Each row of a before or after table is a point. One or more steps were done to the points. Then noise was added and the rows were shuffled. The steps act on columns, c1 being the first. Name the steps. A step turns or swaps two columns, mirrors them in a line or flattens them onto one, adds a multiple of one to another, or multiplies or shifts one. Angles are multiples of 10 degrees, from the lower column toward the higher: turns from -170 to 170, lines from 10 to 170 but not 90. Use the fewest steps. Two steps may share a column if one is a turn and the other turns, adds or multiplies; they go together, in the order done. Otherwise the lowest column goes first.
In the rows, zero is written as 128.

Before (9 x 3):
[[161 137 142]
 [125  82 136]
 [152 155 143]
 [135 156 133]
 [123 159 160]
 [168 132 113]
 [107  90 176]
 [170 118 126]
 [118  88 163]]
After (9 x 3):
[[ 86 175  86]
 [107 163  87]
 [173 139 152]
 [211 128 116]
 [143 135 155]
 [117 157 162]
 [124 137  82]
 [206 113 132]
 [193 142 137]]
Steps: multiply c1 by 2; swap c2 and c3

Before (12 x 9):
[[150 126 103 121 112 143 145 107 130]
 [157 143  78 103 112 146 187 102 175]
 [161 104 148 118  76 119 159  84 102]
 [110  76 106  95 130  60 139 143 101]
 [134  75 117  76 112 120 120 111 100]
 [117 129 135 142 117 119 140 136 108]
 [123 150 123 128 135 126 100 117 164]
 [161 127 164 136 138 146 105 165 114]
 [153  89  95 138 128  95 154 146 168]
 [110  94 153 121 188  64 137 136 170]
 [120  81 148 104 108 139 145 100 148]
 [115 166 114  86 102 116 134 126 166]]
After (12 x 9):
[[106 110 117  92 168 108 125 118 148]
 [129 104  11  92 101  74  90 124 176]
 [152 101 187 153 122 127 157 149 109]
 [114  96 160  77 176 138 128 146  98]
 [ 94  72 184  92 131 114  96  99 106]
 [125 105  99 112 119 104 127 119 132]
 [140  95  37 151 157 139  88 138 164]
 [130 145  71 122 112 151 149 117 161]
 [116 132 167 145 130 125 111 123 109]
 [102 142  55  93  92 132 116 151 162]
 [173 164  89 128 175 165  83 136 174]
 [119 124 145 114 185 171  76 157 101]]
Steps: turn c1 and c5 by -60 degrees; turn c2 and c5 by -70 degrees; add -1.5 times c9 to c3; turn c4 and c8 by -40 degrees; turn c6 and c7 by 140 degrees

Before (11 x 14):
[[146 129 128 141 114 121 136 126 123 135 133 137 132 114]
 [139 117 129 126 116 122 114 127 137 131 124 126 184 118]
 [135 114 138 129 111 152 135 126 116 129 148 129 121 118]
 [117 111 144 135 125 128 130 128 125 124 128 138 128 117]
 [126 127 120 131 117 155 128 125 134 134 123 139 114 116]
 [141 115 130 122 101 121 127 104 121 131 123 132 123 116]
 [137 113 126 141 106 121 109 120 118 137 136 134 124 118]
 [137 136 132 141 103 123 127 123 123 132 132 141 123 148]
 [130 146 135 136 104 124 113 119 121 138 127 135 186 114]
 [110 123 129 127 176 135 126 115 124 125 129 129 120 136]
 [124 119 137 144 136 149 129 123 126 110 130 114 122 115]]
After (11 x 14):
[[135 137 121 142 103 125 124 124 123 132 132 121 123 148]
 [141 115 121 123 101 122 124 111 121 133 124 123 125 118]
 [136 114 129 141 105 121 111 122 117 137 136 129 161 118]
 [125 128 126 132 117 153 119 124 134 134 123 111 104 116]
 [135 113 130 130 110 153 129 128 116 128 145 150 103 116]
 [130 145 118 135 104 124 162 122 121 140 128 123 249 115]
 [138 116 124 127 117 124 162 126 138 133 124 128 246 117]
 [112 121 126 125 176 134 122 117 122 125 128 131 119 138]
 [120 111 110 137 125 127 128 131 124 123 127 130 126 115]
 [145 130 125 141 112 120 136 126 124 135 130 125 119 115]
 [122 121 128 144 135 148 123 125 126 109 129 148 117 115]]
Steps: add -1 times c11 to c12; turn c3 and c12 by 150 degrees; turn c7 and c13 by -50 degrees; multiply c13 by 2.5; multiply c8 by 0.7

Before (14 x 24):
[[158 130 181  91 111 171  75 193 123 191 103 161  93 106 119  99 138 166
  121 151 123 101  70 162]
 [ 76 113  99 149 165 151 148 155 162 200 171 182 137 119  92  68 148 146
  114 142 142 193  72 163]
 [127 127 108 125 104 123  63 150 156 177 143 111 140 110 166 149 145 104
  150 159  95 185  62 165]
 [135 147 117 169  76 150 123 145 116 126  91 174 190 103  91  80 159 158
  104 135 158 146 147  97]
 [120  66  87 139  91 123 137 161 172 154 122 124 131 101  98 126 118 151
  151 159 148 137  87 136]
 [147  96 103 109 114 137  93  93 133 198 115 176 143 110 162 129 119 143
  136 104 176 131 115 183]
 [124 122 110 137 140 144 123 173 173 106  98 129 184 132  91 123 167 129
   62 140 146 182  73  94]
 [167 145 115 135 134 136 150 184 193 162 156 113 111 105 157 136 160 157
  111 128 106 115 159 182]
 [129  87 179 134  92 169 134  92 148 125 100 167 178  71 141 145  90  73
  130 114 134 161 148 132]
 [ 71 156 146  87 117 103  93 102 195 194 163 137 146 140 104 142  74 122
   61 135 151 113 109  97]
 [ 82 120  85 139 173 109 149 111 105 112 173  99 121  84  80 152  89 138
  122 176 160 130 126  96]
 [113  69  90 159 139 161  72 103 142 105 117 101 116 148 182 134 137 156
  133 126  92 115  65 151]
 [ 78 128 117 116 106 168 121 122 105 137 146 183 140 141 166  68 163  90
  159 131 135 116 138 149]
 [117 163 107 111  93 125 142 139 172 113  81 111 148  66 148 112  99  84
   86 123 129 104 122 122]]
After (14 x 24):
[[150  96 104 108 112 141  88  86 132 198 108 179 141 134 161  91 118 146
  138 106 180 130 116 184]
 [121  64  87 142  92 124 143 165  90 157 101 124 138 126  98 143 123 161
  151 163 147 131  86 131]
 [164 130 186  89 107 172  97 175 144 192  98 163  98 135 116  42 138 162
  119 153 124  97  67 160]
 [121 159 107 114  94 126 155 144  72 111  47 109 148 139 145 135 102 103
   87 128 129 103 118 120]
 [163 144 117 130 136 137 142 176  81 164 120 114 108  98 160 160 163 179
  116 131 106 119 155 180]
 [ 80 125 116 118 111 172 164  99 135 137 150 189 142 112 164  77 163  86
  161 128 133 118 143 143]
 [117  73  89 161 139 159  64  90 122 105 140 100 115 145 179  66 130 156
  135 127  90 110  67 146]
 [ 70 161 145  87 120 102  81 122  61 192 154 132 145  99 106  95  73 142
   61 132 148 118 108  96]
 [ 77 116 102 149 164 155 197 142  96 204 141 182 138  86  85 111 149 162
  115 139 146 196  73 158]
 [123  83 181 139  89 169 123  69  91 125  64 164 187 122 148 146  94  81
  129 119 135 164 153 130]
 [ 85 116  84 141 179 105 133 119 146 111 109  98 119  69  78 171  95 126
  119 181 162 130 124  98]
 [128 122 110 141 139 137 120 169  84 108 114 132 187 156  85 119 168 142
   62 134 147 175  81  98]
 [135 149 116 175  77 151 167 136 151 124  88 173 189 149  93  89 161 151
  101 133 167 151 148  93]
 [126 126 106 125  98 124  51 154  93 175 124 112 145 105 166  58 149 117
  143 157  93 189  63 168]]
Steps: add -0.5 times c6 to c8; multiply c7 by 1.6; turn c7 and c16 by 50 degrees; mirror c9 and c18 in the line at 80 degrees; turn c11 and c14 by -60 degrees

Before (8 x 64):
[[133  83 172 113 133 155 104 133  89 145 126 194  82 124 130 144 109 150
  118 100 103 132 173 169 179 128  68 165 142 165 109 113 129 141 141 127
   59  82 133 155  89 134 104 121 144 184 124 207 166 129 131 111 158 185
  151 122  10 131 131 127 146  81 118  51]
 [101  89 144 140 123 181 165 100 148 140  91 151 102 157  73 126 115  77
  166  96 176 110 142 172 114 199 197 118 137 124 144  64 169  95 161 185
  144 120 121 148 158 123 164 115 112 116 128 141 140 118 113 113 122  84
  185 122 166  73 132 172 169 137 150 167]
 [ 78 118 143  83 196 139  90 156 128 135  84 116 143 123 122 131 148  88
  161 155  80 136 112 103 137  87 195 167  94 144  96 107 104 121 130 143
  184 139 135 161 152 149  83 133 112 180  61  97 133 104 134 117 159 110
  107 118 130 126 145  92 136 120 152 175]
 [124  71 108 152 141 143 122 157 171 167  97 147 111 125 156  98  82  75
   84 173 169  79 116 117  98 115 118 144 107 133 132  88 136 135 120  90
  180 153  84 126 130  91  49 126  66  86 139 117 171 141 152 128 105 174
  159 101 111 148 126 189 117 138 160  90]
 [ 83  60 104 107 127 129 136 125 103 163 113 159 136 114  79  93 144 154
  134 131 177 127 192 142 149 132 147 134 160  79 141 150 113 125 131 125
   77 179  89  61 136 131  97 116 140 129 171 138 109 124  92 108 148 167
  108 199 129 116 172 191 130 110 115 160]
 [ 71  86 156 139 102 103 104  67 114 150 117 156 154 111 136  98 156 183
  190 180 116  97 145 101 140 137 126 131 119 115  89 142 211 123 132  75
  140 158 133 113  97 138 135 148 109 148 114 194 133 167 113 149 159 145
  144 160 151 103 152 107 162  70  45 107]
 [ 89 169 115 185 136 123 127 132  85  90 155 146  79 161 129 107 144 119
  132  92 171 110 120 117 116 128 169 174 161  89 148 126 127  69 105 180
  104 118  97 142 109 128 180 135 118  53 160 179 162 142 140 147 137 126
   79 101  62 148 147 172 138 104 114  74]
 [109 103  99 139 206 124 166 142 128  84 144 167 128  51 105 136 147 162
  178 170 153 113 147 144 117 136 103 187 161 122 170 106  68 133 130 112
  147 131 119 155 142 168 173 112  69 125 142 111 127 111 118 133 200 120
  146 121 103 191 111 107 114 132 167 113]]
After (8 x 64):
[[120  71 107 151 139 144 134 154 172 169  97 146 111 126 157 101  92  76
   82 174 171  79 114 115  95 115 114 143 104 129 131  87 137 134 119  90
  177 153  86 135 131  93  46 125  63  84 139 117 171 147 152 129  48 177
  159 105 113 148 128 183 116 136 159  92]
 [108 103  97 138 204 123 140 142 128  85 146 168 129  52 107 134 156 163
  179 171 153 115 147 143 118 138 104 186 163 123 172 106  69 135 129 113
  146 129 118  78 141 170 171 109  71 126 144 110 122 111 118 121 140 117
  145 124 105 191 111 107 115 132 169 111]
 [104  88 144 141 119 181 133  98 149 143  91 149 105 156  78 125 124  77
  165  93 174 112 141 171 114 199 200 120 139 125 144  62 168 100 159 187
  146 120 122  81 155 122 163 112 111 119 128 140 141 118 114 142  59  84
  185 123 170  73 131 210 169 139 149 165]
 [ 83  57 105 108 128 126  75 124 103 165 113 157 136 116  80  90 154 155
  137 128 175 126 190 143 149 136 147 136 158  78 141 148 113 121 131 124
   75 179  90 153 132 131  92 117 139 127 172 142 105 124  92 146  89 167
  109 199 130 120 175 192 132 111 116 160]
 [ 90 170 116 187 138 122 138 131  87  90 156 151  73 160 130 107 155 117
  131  93 172 112 123 118 114 128 170 179 165  89 145 125 126  68 105 178
  105 115 100 126 109 129 178 137 120  51 161 179 160 143 139 109  77 123
   79 100  63 149 144 173 138 103 117  79]
 [ 71  86 158 140 100 101 120  66 115 150 114 154 155 113 136 100 162 184
  192 181 116  95 147 100 139 138 128 136 118 114  87 145 218 123 131  75
  141 160 130 158  97 137 137 149 110 145 112 193 130 170 114 107  94 142
  147 160 151 107 153 113 159  70  47 105]
 [ 81 122 141  85 196 138 172 159 126 136  83 114 142 124 120 134 159  89
  159 157  81 136 112 103 136  87 194 168  93 143  96 105 105 124 129 143
  182 142 134 149 154 150  84 132 114 180  58  99 132 105 135 140  98 108
  108 116 129 127 147  69 134 120 155 173]
 [133  83 171 113 133 156 169 133  88 148 126 196  82 122 131 147 121 153
  117 100 106 134 173 166 178 127  68 166 142 167 112 113 129 141 140 124
   58  81 131 133  87 133 102 120 143 182 121 207 165 128 131 149  99 185
  152 123  10 129 133 128 148  85 115  54]]
Steps: add -0.5 times c44 to c40; turn c7 and c40 by -120 degrees; shift c17 by 10; add 0.5 times c26 to c60; multiply c52 by -1; shift c53 by -60

Before (8 x 64):
[[210 114 165 130 159 109 170 168 137 137 113 150  86 158 158 172  95  73
  104  81 158 144 153 122 134  92 159  84 150  92  91 152 120 136  71 112
   83 139 141  89 165 122 105 118  79 124 117 111  81  77 137 113  66 140
  156 176  75 127  87  69 173 122 140  91]
 [110 145 112 148 144  79  72 101 114  80 145 100 112 114 175 105  92 156
   96 106 198 127 113  94 100 154  98 137 150 128 112 116 124  83 169 114
  139  87 148  52  96 129  99 133 115 146 136 137  68 139 133  89 165 119
  171 145  94 105  82  64 158  71 165 132]
 [148  79 106 164 183 144 123  90 137 166 133 147 166 130 127 125 158 128
  172 184 149 160 131 110 123 151 120 159 144 173  97  92 149 131 158  81
  155  93 158 100 149 174 126 138 163 120  78 168 117 104 113 144 156 109
  179 106  73  97  47 124  95 162  96 128]
 [167 117 101 130 199 131  96 100 179  92 139 144 167 143  85 133  91 141
   82 117 116 134 100 172 102 144 118 157  83  96 174 133  94 150 163 134
  126 153 100 124 146  69 174 195 155 141 135 153  94 165 146 105 159 130
   98 129 138 127 112  86  97 118  87 175]
 [105  95 164 202 142 104 112 180  83  72 145  62 127 108 150 108 143 108
  101 101 112  86 138 174 106 129 175  70 118 126 155  70  90  90 112  96
  114  97 139 149 119 175 103 155 113 107 130  83 144  85 158 169  82 141
  133 163 105 127 115 114  93 115 114 130]
 [124 138 142 198 193  94 115  86 119 152 131 149 178 130  85 177  93  58
  141  86 166 133 143 146 106 132  91 116 144 126 148  70  69 135 122 130
  164 167 138 138 173  83 135  96 127 115 144  81 143 184  76 104  96 172
  123 138  77 150 112 171 187 171  82 155]
 [123 183 162 115 175 153  75 122 189 153 144 115 112 121 164 108  84 122
  148 111 146 175 157 106  98 138 134  86 105 110 151 163 152 103  92 123
   99 155 136 139  90 119 177 133  99 136 151 135 117 147 160  88 129 112
  138 132 172 117 136 114  90 126 134 110]
 [190  79 157  95 115 134  81 116 184 160  77 137 155  96  99 179 125  87
  148 169 106 176  86 115 100  80 137 133 151  95 180 162 156 108 105 121
   91  82 142  58  82  85 142 114 106  85  72  81  98  86 135 104 153 191
  159  92 140 150 123 114 158  66  87 121]]
After (8 x 64):
[[166 117 100 131 201 131  96 152 176 207 136 143 167 140  85 153  90 141
   83 147 116 132  99 172  98 144 117 157  81  95 117 132  93 148 149 136
  122 153 100 122 147 146 175 196 156 140 138 154  95 167 147 106 159 133
   98 129 140 128 113  84 118 118  85 172]
 [146  77 107 164 184 146 125 184 137  67 131 147 164 132 128 159 158 128
  174  86 148 161 129 111 124 149 124 160 148 172 128  91 149 130 147  82
  158  94 156 102 148 110 125 137 165 120  77 170 122 103 112 143 158 112
  175 108  77  97  47 125 121 161  99 130]
 [211 112 162 131 157 110 170  74 137 114 111 151  87 161 160  70  95  72
  103 159 160 144 154 122 132  93 161  83 152  88 152 155 119 134  86 113
   85 138 139  91 162  98 108 117  81 125 117 111  82  76 137 113  64 141
  156 176  75 129  84  69 157 120 124  94]
 [109 145 111 147 144  77  71 146 114 138 143 100 113 114 178 108  96 153
   94 156 198 129 113  95 101 153 101 139 152 129 167 113 127  84 156 112
  139  88 148  54  97 151 100 132 114 149 135 136  64 140 133  88 164 117
  172 146  95 102  83  63 119  76 175 134]
 [190  82 154  96 116 133  83 153 184 169  79 137 157  95  99  81 121  87
  147  95 106 175  87 114 100  81 137 133 149  93  66 161 153 109 114 122
   91  80 141  59  81 116 144 117 105  88  72  79  96  86 137 107 155 194
  159  90 143 151 121 113 138  66  74 119]
 [104  95 165 204 142 102 110  71  81 118 145  64 126 105 153 168 144 106
  104 136 112  88 138 175 107 129 175  71 114 124 142  70  91  91 111  98
  116  98 139 151 121 205 103 156 114 107 128  85 147  86 162 168  87 141
  131 164 101 127 114 114 118 112 118 133]
 [124 181 162 119 174 154  76 128 185 135 140 115 110 122 161 171  84 122
  145 145 144 173 159 104 101 136 133  86 104 110  98 164 150 104 103 123
  101 154 135 140  93 121 178 133  96 133 153 135 120 146 164  86 129 114
  137 134 171 116 136 114 125 125 136 114]
 [124 138 140 198 195  94 114 152 117 165 129 150 179 130  86  55  95  57
  144 181 163 137 141 144 106 133  89 116 145 126  96  71  70 134 125 130
  162 168 139 139 174 103 132  96 126 113 143  79 142 184  79 102  94 171
  123 141  77 152 111 170 129 170  74 151]]
Steps: turn c8 and c20 by -160 degrees; turn c10 and c31 by -140 degrees; turn c10 and c42 by 60 degrees; turn c16 and c61 by 110 degrees; turn c61 and c63 by -30 degrees; multiply c35 by 0.7

Before (12 x 64):
[[ 84 107 137 145 148 122 131 113 135 229 143 106 130 118  83  86 108 131
  108 126 172 167 159 131 108 122 100 110 150 164 109 151 141  68 139 131
   94 142 143  96 131 119 170 105 118 123 149  79 114 123 114 120 141 133
  117 143 133  98 125 125 112 139 130 135]
 [145 134 138 127 120 148 142 110 133 125  67 109 105  88 117 147 121 141
  127 115 136 163 155 126  65 138 102 130 111 165 111 141 144 138 147 137
  110 117 152 127  97 115  95 108 112 160 107 116 144 140 112 145 131 131
  122 149 140 148 147 161 107  52 130 166]
 [150  61 124 133 113 136 125 122 117 147 127 109  60 112 120 129 111 104
  148  94 115 170 162 134 102 130 136 135 151 159 159 149  94 135 133 131
  143 143 122  76 136 167 137 110 133 158 154 153 121 107 135 106 152 157
  109 157 146 129 153 113 155 123 139 143]
 [137 120 143 133 110 144 106 114 147 130 137 133 115  95 130 149 243 108
  114 137 151 171  69 126 141 124 103 128 158 158 116 136 108 140 136 149
  142 131 128 110 136 120  95 107 123 159 128 137 183 119 109 117 143 138
  121 141 154  99 135 135 157 125 137 141]
 [145 116 141  92 112 142 107 114 137 122 123 170 122  96 125  87 103 117
  115 127 135 153 161 123 143 141 109 133 149  74 117 130 146 135 143 128
  138 124 138  92 133 109 122 249 115 162 120 150 135 100 130  44 146 145
  118 143 126 128 124 139 148  75 134 129]
 [ 75 129 165 139 161 123 122 143 132 133 139 105 125 111 121 148 117 104
  142 132 133  40 143 102 125 131 100 122 107 140 152 151 140 130 130 136
  108 145 137 135 128 109 109 107 121 165 110 154 112  96 119 151 152 121
  118 106 142 120 137 129 106 123 133 128]
 [116 137 127 138 133 155 108 151 121 127 130 115 125 115 129 152 114 102
  141 131 117 146 156 120 126  92 151 135 147 122 107 115 146 146 150 138
  113 137 126 122 130 135 153  98 109 166 113 138 114  98 129 138 130 117
  125 150 147 130 131 134 147 139 126 130]
 [152 130 126 144 112 136 110 136 154 123 142 119 137 112  97  98 102 142
  106  57 110 146 144  73 145 122 105 108 152 157 153 152 127 143 120 130
   77  42 154 133 139 119 158 152 110 103  98 127 119 107 126 155 144 121
  110 150 118 141 199 133 133 135 141 127]
 [120 110 121 124 138 164 152 112 108 161 135 111 137  91 131 150 102 122
  108 136 114 126 112 134 155  87 112 100 154  81 161 151 118 114 132 128
  130 139 128 143 119 115 180 111 129 165 114 134 169 110 129 139 142 109
  109 136 141 123 130 122 137 127 121 158]
 [130 136 125 115 148 127 134 139 152 124 134 113 136 124 107 146 106 124
  150 121 125 168 155 119 156 132 134 128 138 127 108 141 129 144 131 127
   99 136 121 147 121 148  94 136 129 155  96  69 122 123 159 144 151 110
  141 154 143 122 136 130 138  76 158 155]
 [108 127 150 124 116 119 141 116 147 131 135 161 135 101 109 144 115 129
  149 132 159 146 122 117 143 138 110 133 157 155 198 131 147 143 131 127
  131 112 146 137  83 111 104 103 119 121  97 140 113 115 131 141 145 134
  124  97 150 109 139 117 125 130 155 129]
 [145 139 121 143 121 134 124 128 115 134  83 106 127 125 128 148 105 108
  108 123 119 110 111 114 136 146 106 133 149 143 113 129 127 119 148 179
  124 147 146 141 105 122 134 102 140  64  94 155 148 144 131 151  94 144
  109 150  92  96 148 136 143 136 127 139]]
After (12 x 64):
[[113  84 142  93 147 141 106 109 135 122 110 165 120  93 125  88  97 115
  116 123 127 154 163 119 138 140 112 133 149  74 118 131 147 133 146 127
  137 121 122  86 130 108 124 255 114 160 118 105 136  95 127 190 145 144
  117 147 125 130 122  93 148 145 136 132]
 [109 120 144 133 134 142 107 116 144 132 131 127 118  94 128 149 238 108
  114 137 108 174  66 127 142 129 103 126 157 162 116 140 108 132 132 154
  139 134 133 109 135 118  99 110 128 160 128 113 181 116 110 142 144 141
  121 137 154  95 135 135 157 130 139 140]
 [110 133 124 141 150 134 114 138 152 123 142 123 136 111  96  99 101 146
  105  52 143 136 149  72 143 129 102 108 156 158 156 156 129 139 120 129
   76  47 130 134 149 122 158 149 108 102  96 132 127 105 128 108 150 126
  112 147 117 142 198 145 128 158 142 134]
 [158 137 165 136  71 125 127 142 132 131 119 104 123 109 120 150 118 105
  136 131 128  39 144 102 120 133 106 123 108 139 159 152 143 131 126 136
  107 146 150 139 128 108 114 108 125 165 111 100 108  98 120 113 153 123
  118 107 141 118 140 141 105 141 131 129]
 [119 129 117 140 143 137 121 127 115 140  60 109 132 128 130 152 100 106
  108 124 146 109 110 112 137 147 106 134 147 145 119 133 126 117 145 180
  127 149 137 140 105 125 132 106 144  61  88 103 150 140 130 104  92 142
  110 145  92  97 150 141 145 149 126 142]
 [139 155 124 122 118 163 150 108 111 161 130 114 143  90 130 153 103 121
  107 137 144 123 113 133 155  90 114 103 152  82 159 151 118 117 132 128
  135 137 126 148 118 118 177 112 128 160 111 129 168 110 131 130 136 114
  107 128 138 123 136 147 141 126 122 157]
 [117 146 152 125 107 117 142 116 152 138 122 158 132 106 109 146 116 132
  148 136 100 146 123 118 143 134 107 131 157 147 195 133 149 140 128 130
  133 113 116 134  81 115 104 107 118 123  97 113 113 117 131 121 150 128
  125  97 146 110 141 126 122 143 154 128]
 [120 109 141 128 146 149 142 107 131 124  79 110 105  92 113 141 116 140
  123 119 116 164 152 127  71 136 102 130 112 161 112 141 147 135 149 138
  113 118 191 128  95 114  97 111 112 161 105 137 146 148 116 108 131 130
  122 151 142 147 146 156 106 181 129 168]
 [149 136 136 144  78 126 133 112 138 230 175 106 135 114  85  87 108 131
  107 127  69 165 160 131 108 124  95 109 153 165 113 149 141  71 140 133
   92 140 135 101 132 118 168 106 118 125 155 158 112 120 111 150 142 134
  118 145 134  99 125 133 112 149 134 138]
 [117 156 121 129 148 133 127 126 118 145 108 113  54 117 117 131 111  99
  151  94 149 166 165 134 108 131 136 137 153 163 156 153  94 135 134 134
  143 143 137  71 130 170 139 108 134 165 152 106 114 110 134 192 148 159
  115 157 142 131 153 137 150 129 138 143]
 [137 125 122 138 118 151 113 152 121 128 128 116 125 117 133 156 115 100
  146 133 135 145 161 123 124  90 148 135 150 125 109 114 150 148 156 141
  113 132 131 123 130 133 154  95 110 163 109 125 108 100 132 115 132 116
  128 149 154 128 137 131 150 130 123 125]
 [151 132 127 114 129 125 134 136 151 125 173 113 136 123 106 144 104 125
  144 121 118 166 158 116 155 133 128 126 135 130 109 143 131 147 127 129
  103 137 164 142 123 150  97 133 130 156  92 182 121 123 157 109 153 112
  140 151 142 123 136 137 140 132 171 156]]
Steps: swap c1 and c5; turn c2 and c52 by -130 degrees; turn c2 and c60 by 50 degrees; add -1.5 times c4 to c62; turn c39 and c62 by 110 degrees; add -0.7 times c48 to c11; turn c21 and c48 by -160 degrees
